Every row gives one point. Each copy is the shape, with its points in the same order, turned, moved and blurred by noise. Some copies are also mirrored. Which?
In the rows, zero is written as 128.

Shape, 6 rows:
[[127 133 134]
 [170 141 157]
 [119  72 141]
 [ 81  68  43]
 [133 157 150]
 [183  79 160]]
Copy 1 (6 x 3):
[[112 126 111]
 [144 167 118]
 [145  86 154]
 [122   7  76]
 [100 155 114]
 [188 134 145]]
Copy 1 is: only turned
Copy 2 (6 x 3):
[[143 131 126]
 [139 173 123]
 [169 125 183]
 [209  31 150]
 [120 147 115]
 [187 181 161]]
Copy 2 is: only turned
Copy 3, 6 rows:
[[124 119 123]
 [160  88 126]
 [122 122  62]
 [100 220  63]
 [127 100 147]
 [178  85  73]]
Copy 3 is: only turned

Shape, 7 rows:
[[141 110  94 134]
 [131 145 103 136]
 [110 152 130 134]
 [124 113 128 102]
 [245 122 149 109]
 [133 109 129 143]
 [130 132  86 133]]
Copy 1 (7 x 4):
[[168 117 131 153]
 [148 146 135 159]
 [113 152 138 150]
 [138 115 159 128]
 [224 158 142  56]
 [141 117 115 128]
 [159 131 139 170]]
Copy 1 is: mirrored
Copy 2 (7 x 4):
[[111 118  95 147]
 [125 146  98 132]
 [133 147 109  96]
 [145 106 117 119]
 [128 119 197 199]
 [101 117 116 121]
 [117 131  82 142]]
Copy 2 is: only turned
Copy 3 (7 x 4):
[[122 104  93 111]
 [106 113 104 135]
 [117 128 132 156]
 [151 135 114 125]
 [172 109   7 184]
 [137  90 112 126]
 [100 117  96 113]]
Copy 3 is: only turned
Copy 4, 7 rows:
[[134 129 123 164]
 [103 143 137 164]
 [ 91 145 156 135]
 [132 144 127 121]
 [188 236 127 178]
 [137 137 156 150]
 [108 129 117 168]]
Copy 4 is: only turned

Shape (11 x 6):
[[ 71 154 109  92  70 135]
 [ 74 158 107  84 146  98]
 [ 73  79 111 205 139 139]
 [147 110  55 150  89  74]
 [177 177  98 143 149 197]
 [ 56 146 191 130 150 104]
 [147 103 179 171 151 186]
 [163  85  88  85 110 196]
 [128 190  99 162 172  73]
 [172 169 125 172 131 194]
 [ 93 137  73  55  55 123]]
Copy 1 (11 x 6):
[[ 67 124 152  72  82 103]
 [ 94  96 137  45 155 108]
 [ 82  44 151 183 144 128]
 [ 87  64  43  99 109 148]
 [105 197  91 137 178 134]
 [121  86 176 103 146  47]
 [148 140 143 198 143 106]
 [114 159 134 121 103 214]
 [106  85  69  80 205  69]
 [ 99 181  93 171 164 120]
 [ 76 124 121  33  60 150]]
Copy 1 is: only turned
Copy 2 (11 x 6):
[[106 167 104 121  38  89]
 [147 175  82  70  92 116]
 [107  40 112 111 124 108]
 [109 112  31 160  78 172]
 [ 90 146 167 111  79 226]
 [196 129 135  84 107  79]
 [131  96 196 142 140 155]
 [ 36 170 137 161 125 163]
 [183 117  75  77  84 195]
 [109 109 184 126  80 208]
 [ 80 199  74 138  42 103]]
Copy 2 is: mirrored
Copy 3 (11 x 6):
[[ 94 150 106 186 113 177]
 [ 57 153 121 144 171 146]
 [131  52 186 162 191 172]
 [180 130 100 180 198 136]
 [115  62 104 141 116  56]
 [ 68 152 207 118 143 155]
 [136  59 186  92 110 112]
 [136  68  52 100 117 147]
 [101 147 156 163 205  68]
 [132  66 137 147 102  63]
 [106 159  50 174 123 185]]
Copy 3 is: mirrored
Copy 4 (11 x 6):
[[172  84 102 146  98 173]
 [142 114  87  79  93 151]
 [164 106 215 101 114  91]
 [187 184 109 165 121 117]
 [104 177 185 126 136 218]
 [ 77  76 128 100  82  99]
 [ 78 110 217 135 160 132]
 [159 115 152 138 199 201]
 [108 194 129  95  80 114]
 [ 88 154 203 144 119 190]
 [187  97  60 156 116 187]]
Copy 4 is: mirrored
